Each row is a point. A path goes straight from each point to the next, and from the last back to the first. The post is the endless flat space through its rows: a point in 2 columns, a line in 3, a plane in 4, and so on, so that a path can go around it. How many times does the path go around the post? Going back the other way cancels.
In the rows, zero is written as 128.

Post (2 x 3)
[[120 147  82]
 [120 143 160]]
Path (9 x 3)
[[119 165 162]
 [ 94 162 126]
 [ 98 131 165]
 [127  88  89]
 [143 138 124]
 [160 154 122]
 [117 199 107]
 [144 181 151]
 [170 179 161]]
Times around: 1

Post (8 x 9)
[[150 148 118 108 132 186 110  55 110]
 [114 151 152 203 147 171  81 191 139]
 [136 160 157 195 174 110 129 102 147]
 [155 135  64 127 182 119 188 128 135]
 [138 138 123  72 106 160 112 116 143]
 [133 147 126 115  99 142 115 158  75]
 [159 149  77 178  84 106  79 157 117]
 [109 139 126 164 144 111  28 226  89]]
Path (20 x 9)
[[105 156  99 145 130  97  91 159 128]
 [ 97 134  82 145 130 133 120 121  81]
 [152 104 113 140 124 124 102 129 103]
 [146 140 149 145 134 149 130 148  79]
 [179 167  95 106 156 160 116 149 139]
 [105 183 141 147 136 160 126 192  63]
 [ 90 182 108 152 131 144 104 153 123]
 [144 166  87 172 117 111  67 183 114]
 [120 158 111 135 133 148 119 158 110]
 [ 93 148  93 101 118 163 122 130  84]
 [165 206 100 177 132 137  81 113 165]
 [141 159 141 177 165 143 108 185 138]
 [162 112 133 157 142 152 114 153 166]
 [131  96 113 153 154 135 113 112  96]
 [ 80 130  94 200 136 160 109 164 148]
 [120 197 115 146 118 104 131 153 116]
 [157 175  99 148 133  94 110 155 131]
 [160 133 187 114 126 114 103 132 124]
 [155 115 154 151  99  96 127 139 118]
 [117 111  91 117  87 112  88 145 127]]
Times around: 1

Post (17 x 18)
[[143 146 131 148 140 160 101 186 137 102 169 118 153  69 193  74 142  82]
 [129 127  83 121 130 114 126 136 137 115 129 124 136 171 194  93 158 185]
 [157 117  64  80 136 161 150 111 135  59 143 148 132  77 110 144 166  89]
 [141 152 110  70 223  96  86 143 166 134 147 133  93  87  96 124  94  65]
 [124 154  93 126 135 151  70 133 129 124 122 161  98  97  97 122 116 144]
 [127 149 175 149 153  71  73 168  78 111  83 140 126 165 117  82 161 182]
 [139 120 127  88 118 125 138 189 161 135 132 153 143 155 127 128 130  75]
 [114 138  89 176 182 129  96 197 110 159 160  95  97 130 141 131 151  97]
 [159 120 157 163 110 109 149 144 175 130 199  75  91  84 111  80 186 182]
 [113 118  92 176 146 155 188 116 104 140  73 126 160  99 213 153 157 127]
 [116 135 139 159 138 169 118 168  73 136 106 142 181 167 133 128  60 126]
 [141 125  49  75  68 116 154 185 136 109  99 118 138 151  89  82 122 116]
 [119 125  55 139 114  98 101 106 114 164 183 147 133  84 131 172  82 163]
 [135 111 121 103  99 111 190 206 128 125 149 112  84 157 160 166  80 143]
 [136 136 134 149 136 144 111 117 101  98  72  43 105 101 107 172 192 128]
 [130 150 139 137 163  82 104 173 174  82  70 167 175 141 122 123  71 131]
 [102 123 104 190 133  94 127 113 122 126  86  79  81 144 144 146 118  91]]
Path (8 x 18)
[[ 90 113 116 123 154 131 113 179 104 130 121 112 121 146 148 104 149 120]
 [153 103  90 189 152 149 129 201 151 123  95 129 122  82 105  93 123  86]
 [186 118 134 116 118 110 105 140 120 146 154 120 129 122 153 127 161 131]
 [151 179  95 129 141  95 129 162 154 112 135 117 158 137 111 128 119 137]
 [116 125 109 129 127 101 162 131 146 131 111 124 140 141 133 119 125  88]
 [103 146  78 132 139  95 167 169 118 139 129 127 132 118 134 157 104 157]
 [130 174 105 162  99 100 114 148 123 114 139 109 110  91 135  98 136  97]
 [ 98 131 100 184 178 121 148 143 157  87 117 134 115 180 146  91 113 134]]
Times around: 1

Post (17 x 18)
[[145 144 107 133 109 140 109 158 101 142 146 129 111 154 106  56 158 108]
 [132  72 136 152  79 116  65 101  93  93 139 119 145  95 172 115 149 158]
 [102 150 120 107 198  42 103 154  99 103 114 168 127 152 152  97 151  90]
 [127 185 107  66 138  96 114 124 104 186 124 120 133 103  90 157 144 190]
 [143 123 133 159 136 104  66  78 141 173 148 155 153 193 110 135 124 141]
 [117 153 157 150 124 101 100 128 133 144 169 106 103  48 118  85 158  93]
 [124 108 127 133  91 178  87 213 178 139 118 123 132 118 152 115  79 147]
 [121 142  85 118 177 106  67  81 122 130  99 175 128 144  46 121 133 111]
 [107  70 197 111  96 155 106 141 155 168 140  83 197 108 136 209 154 161]
 [128 119 100  91  71  63  78 127 140 187 115 130 114  71  73  62 106  88]
 [138 144 131 141  80 105 167 136 133 144 184 119 150  77  74 178 119 145]
 [126 141  80 163  92 150  87 140 160 151  94 103 145 165 157 135 167 150]
 [126 115 149 156  67 119  91 180 118 139 160  31 118 128 174 150 134 108]
 [125 136 130 141 129 141 127 133 144 103 178  57 179 145 114  88 128 125]
 [107 144 143 146 171  90 163 103  57 131 131 143 105 112 155 106 105  97]
 [117  91 168 170 148  70 128 155  88 144 114 114 148 136 127 171 114 184]
 [144 100 173 115 144 150 135  74 170 112 148 134  87 185  86  82 135 113]]
Path (19 x 18)
[[131  83 128  93 177  93 111 122  91  92 146  86 117 143 123 101 112 175]
 [137 154  68 134 146  96 136 166 140 108 126 111 151  89 124 132 133  80]
 [166 154 127 160 132 115 141 126 115 138 137 133 143 169 127 144 135 126]
 [127 141 115 132  84 142 101 173 166 132 106 146 139 121 129 120 115 113]
 [127 127 152 127 101 124 129 169 130 100 168 131 119 150 153  97 159 130]
 [104 126 133 108 167 112 161 151 100 104 133 165 130 109 113 129 137 184]
 [133 103 140 141 127 101  61 118 119 134 194 133 106  68 112 110 161 114]
 [160 120 137 100 144  97  77 134 160 174 156  94 189 139  86 142 188 165]
 [139 126 147 129  82 158  56  70 132 149 128 148 139  89 116 139 182 106]
 [132 136 114 154 122 120 144 110  75 159  95 155 140  71 193 135 140  84]
 [165  72 157 137 133 109  56 146 109 168 167  86 145 138 104 170 115 142]
 [ 99 108  73 110 120 101 121 146 136 152 104 136 142 136 118 103 105 114]
 [ 97 144 114 104 121  98 106 115  93 146 159 117 141 105 126  85 123 141]
 [114 168 193 106  94  66 169 178 127 142 196 130 189 110  72 142 182 126]
 [135 137 165 120 126 123 113  70 123 154 101 121 135 104  90 191 103 161]
 [145 154  85 161 116 139  71 150 115 154 138 129 150  61  87 148  85 172]
 [105 126  98 120 144 110 147 141 168 135 131  82 164 113 111 125 140  82]
 [119 132  97 127 114 120  98 145 196  83 214 117 154 139  88 121  62 109]
 [ 89 152 112 149 127  97  85 163 120 143 151 108 131  91 111  97 145 163]]
Times around: 0

Post (17 x 18)
[[156 100  76 144 131 128  93 201 189 110 182 151 104 156 101 156  94 119]
 [143 115 114 119  83  83 134 171 160 193 180 158 128 153 174 130  95 150]
 [163 141 141 117 159 101 114  87 149 171  92 138 127  84  96 156 129 171]
 [187 139 171 128 180 106 165 176  83 105 140 153 138 108 143  91 127 174]
 [145 146  74  84  93  99 134 138 152 102 144 133 129  67 136 117  60 121]
 [141 156 127 152 136 140 152  52 144 100 109  17 165 118 155 105  42 118]
 [125 116 131  86 110 150 150 113 115 194 124 117 102 153 142 142 147 121]
 [137 121 202 160  78 128  95 141 103 136 110 167 176 187 100 107 108 153]
 [147 149 120 159 110  82 187 122 112 141 101  89 129 109 128  92 139 156]
 [133 134 157  72  86 128 162  64 172 147 143 145  84 101 166 182 156 136]
 [108 192 118  93 107  85 139 119 155 141 161 160 194 112 150 126 123 130]
 [171 127 155 125  94 113  83 176 139 123 177 141 112  87  90 101 130 208]
 [174 140 124 144 149 101  82  64 110 153 133 173  85  80  59  68 132 191]
 [113 118 157 169 136  95  88 150 115 128  91 111 149 129 160 127 121  78]
 [168 118 156 118 140  94 119 126 132  92 142  58 107 145 118 158  83 109]
 [115 100 178 151 104 117 123 140 103 122 172 102 122  91 124 174  79  84]
 [ 97  88 106 128  82 145 113 109 100 126 150 162 187 197 151 115 114 175]]
Path (13 x 18)
[[173 174 168  84  96 101 111 137 140  98  64 135 150 137 135 130  79 132]
 [ 98 118 164 144 143 144 135  94 119 123 140 167 125 118 105 165 116 145]
 [ 99 125 149 128 124 128 129 118 133 117 171 134 162 116 109  87 101 132]
 [ 93 118 111 176 122  78 163 112 171  93 182 118 145 140 153 107 124 185]
 [146 133 122 133 148 134 147 127 136  97 177 146  97  76 165 156  92 201]
 [148 138 114  88  66 118 143 109 134 120 123 105 106  92 152 133 101 143]
 [129 102 107 151  83 133  97 143 126 162 188  76 171  99 122 130 132 123]
 [154  75 160 159 134  83  99 128 114 143 115 105 123 109 123  91 144 163]
 [118 160 136 117 117  28 140 132 172 134 137 152 143 126 109 135  78 114]
 [136 172 188 125  81 111 157 123 131  97 124  74 122 134  81 128  87 161]
 [155 145 151 136 116  97 141 102 171  79 128 148 158 181 131 130  48 116]
 [150 111 181 124  56 111 143 115 127 148 129 176 151 167 105 123 101 140]
 [165 125 147 151  98  92 124 129 122  82 130 113 136 125 162 133 132 149]]
Times around: 0

Post (17 x 18)
[[165 127 145  90 103  93 101 102 134 171  96 127 118 146  99 173 188 146]
 [148 107 137 124 147 118 133 131  87 140  73 143 116 164 103  90 174 114]
 [158 140 143 143  84 123 112 111 146 121 159 142 149 123 143 122 121 125]
 [142 128 138 114 102 135 118 124 149 161 112 107 109 119  71 135 158 163]
 [147 148 140  95  92  91 152  94 156 120 147 139 126 107 130 116 156 169]
 [147 135 177 134 122 127 122  96 168 111 116 119 133 130 138 129 142 147]
 [ 96 118 120 105 129 104 127 160 135  69 171 118 145  97 159  89  38 116]
 [141  94 123 124 179 143 129 151  60 146 101 143  93 144 148 128 174 147]
 [105 133 129 133  72 131 160 196 146  88 137  89 132 129 199  89  58  98]
 [134  96 129  94 186 153 117 105  82 177 120 143 135 163 143  82 208 129]
 [119 143 119 154 128  96 120  89 122 139 120 122 114 152  97 126 180 149]
 [169 129 143 149 108  81 112  74 160 183 133 128  95 143 100 116 155 160]
 [ 86 133 152 109 130 110 163 131 137 102 145 123 133  78 144 107  73  85]
 [129  91 142 116 111 145 114  92 112 148 117 127  53 163 111 100 201 152]
 [144 166  97 121  81 146 136 136 173  88 129  66 105  94 179  69 111  97]
 [116  84 114 113 174 154 112 122 117 152  89 179 123 147 135 134 163 137]
 [151 163 140 111  88 135 120  84 135 127 127 140 131 133 133 135  90 164]]
Path (30 x 18)
[[138 110 110  56 131  97 106  85 203  71 134 107 141  93  48  91 117 158]
 [173 114 130 132 152 149 101  61 144 141  98 116 133 106 140 135 191 125]
 [135 178 146 101  79  87 174 106  82 108 119 100 148 145 143  58 192 104]
 [131 165 152  95 118 134 140 108 117 104  96 172 123 134 187  95 128 107]
 [120 150 129 153 146 151 146 151 109  70 103 127 113 150 173 132 154 135]
 [109 123 103 106 160  66 128  43 176  91 132 174  88 114 107 165 200 171]
 [145 103 150 131 169 160 119  88 170 146 117 108 105 101 130 136 227 155]
 [158 134 151 166  58  74  93  90 160 131 123  87 109  91  87 140 144 108]
 [149 129 143 239 101  67 137 126 141 154 119 113 136 112  82  94  49  79]
 [123 132 108 146 139  69 149 115 213  95 114  95 109  94 148 102 133 145]
 [147 115 158  73  99 167 140 110 161 135  84  82  91 105 121  85 184 174]
 [147 141 138 158 155 125 134 113 102 155 126 140 145 138 112  70 169 165]
 [166 152  95 128  91  75 126 103 127 104 145 131 118 158 142  38 209 110]
 [155 128 159 103 190 121 139 100 151 123  96 110 128 142 126  95 157 159]
 [159 104 134  89 135 122 163  98 162  96 121 147 129 119 158  51  86 124]
 [102 130  79 167  92 122 127 142  80 127 145  92 120 134  91  71  98 165]
 [125 145 171 125  59 155 157 113 155 122 134 111 102  83 130 126 159 169]
 [142 118 190 131 104 141 111 151  92 154 111 125  57 166 120 113 144 138]
 [128 131 132 115  89  95 153 114 106 148 122 125  68 146 105 121 170 134]
 [144 141 109 135  76  98 151 137  97  99 150  86 106 148 140  51 138  73]
 [146  89 136 125 136 109 123 156  99 179 139 148 148 131 128 145 116 129]
 [127 114 177  64  51 119 126  94 112 169 112 132 102 138 106 106 130 126]
 [116 114 149 138 110  62  87 158 183 151 126  83 119 104  61 137 137 133]
 [156 116 135 126 106 164 107 112 178 120  88 125  53 122  69  82 187 156]
 [166 184 101 146 175 140 151 103 142 112 172 133 199 118 179 121 117 151]
 [130 102 119 131 107 143  99  92  86 139 131 151 115 176 110 170 128 170]
 [159 150 175 155 115 132 162 154 128 132  57  50 133 119 121 120 224  85]
 [153 141 174 135 107  91 130 132 129 193  83  99 142 154 162 141 136 110]
 [160 130 137 118 139 101 145 128 133  83 138 142 123 141 177  15 140 129]
 [ 66 102 145 137 178 176 138 143 119 130 128 109 112 118  90 120 185 134]]
Times around: 5

Post (17 x 18)
[[148 150  92 149 174 167 111  74 155 146 159  91 115 117 161 114 145 124]
 [112 163 100 144 151  77 137 165 114  98 100 118 106 126  80 109 100 124]
 [103 139 136 133 160 126  88 166 114 106 110 121 107 116 139 118 131 119]
 [114  88 148 143  97 151  76 126  87 126 137  74 103 164 154 100 133 106]
 [158 126 130  89 101 126 108 147 111  94 111  72 123 131 169 147 145 138]
 [115 107  96 116 105 175 126 131 105 101 141 171 109 122  87 136 137 159]
 [122  75 143  86 120  88 130 136  76 119 112 109 107 159 144 143 126 105]
 [140 129  81  87 178 143 154  96 140 116 183 105 105 120  97 126 170 176]
 [106 120 173  63 122 111 167 121 103 122 119 131 129 134 139 181 131 121]
 [107 119 130 151 145  77 141 116 131  87 149  96 105  99  99 152 123 129]
 [138 121  88  94 104 149 126 103 164 139 210 141 105 157 117 117 161 141]
 [ 74 125 121 151 178 118 143 111 150 143 124 189  82 112 103  71 126 170]
 [108 144 130 101 168 156 153 117 166 104 108 156  90 142 100  99 129  89]
 [107  99 108 110 145 138 104 150 140 126 126 140 109 136 123  46  85 170]
 [102  85 100 142 105 152  70 160 181 146 144 151 137 125  88 125 152 173]
 [161 138 109 163 132 166 112 153  86 100 145 105 144 150 152  83 152  90]
 [ 68 147 114 124 118 108 132 129 113  96 112 129 147 125 152 126 141  90]]
Path (29 x 18)
[[ 55 102  99 121 133  67 161 145 105 126 162  82 138 115  69 174 137 154]
 [ 70 105 179 128 146 155  94 142 148 171 114 140 117 107  95 102 108 139]
 [140 126 131  93 162 110 146 167  72 106 110 139 145 121 112 128 129 138]
 [ 82 148 114 116 162 119 111  82  76 124 160 110 132 137 172 149 148 129]
 [ 84  98  92 111 124  16 196 132 125  79  91 148 122 138  98 182 136 129]
 [136 150  72 116 124  72 195 149 129 108 107 119 129 142  72 130  53  85]
 [ 57 124  99 106 135 195 119 106 132 130 141 167  80 125  64 114 166 123]
 [128 186 121 131 138 134  96 111  93 156 108  76  91 112 121 129 171 146]
 [159 179 113 154 144 130  82 161 108  63 123  86 136  94 153 121 106 147]
 [135  75 102 135 120 121 105 153 105 106 144  69 144 199 142 110 122 112]
 [106 124  30 118 119 179 135  96 138  99 169 143 117 124 141 141 181 145]
 [130 126  93 105 101 157 135 184 135 163 137 146 130 163  76 110 124  85]
 [121 131 148 144 163 101 115  91 127 146 112  84  86 115 128  93  98 133]
 [213 129 136  97 136  97 128 124  41  78 166  68 115 146 165 120 147 125]
 [ 68  88  89 107 139 113  38 191  77 126 120  74 143 172 137 129 145 171]
 [138 109  99 111 176 178 215 131  98 116 171 203  97 143 108  87 134 173]
 [131 123 133 144  98  74 126 184 135 127  85  78 113 187  93 181 160  99]
 [ 72 140 147 156 100 166 123 135 119  90 126 128 121  78 182 142 113 113]
 [106  97 105  80  98 193 127 104 126 143 151 157 118 137 133 126 193 166]
 [ 70 146  85 155 103 136  89 111 139 158 128 136 167  66  93 132 105 166]
 [ 85  90 137 130 168 136  71 126 144 145 176 131 111 153 147  67 177 134]
 [171 164  41 163 159 101 135 102 115 138 127 107  65 203  72 103 119 129]
 [128 106 118 127 133 119 156 137 124  57 167 100 131 145 157 156 157  67]
 [ 80 121  84 149 111 115 100 145 118 155  91 167 121 138 140 121 143 100]
 [146 129 163 114 103 116 146 163 125  28 105 133  77  95 120  93 103 146]
 [132 187  83  84 164 111 121 136  83 127 106  67 158 148 150 112 132 110]
 [116 156  99  96 124  73 190  94 123 104 132 109 107 153  57 124  98 152]
 [115  87 159 195 151 135 136 105 171 148 143 151 104 139  92  80  98 171]
 [148  99  38 114 144 122 184  97 130  89 142 113 108 161 109 106 137 176]]
Times around: 5
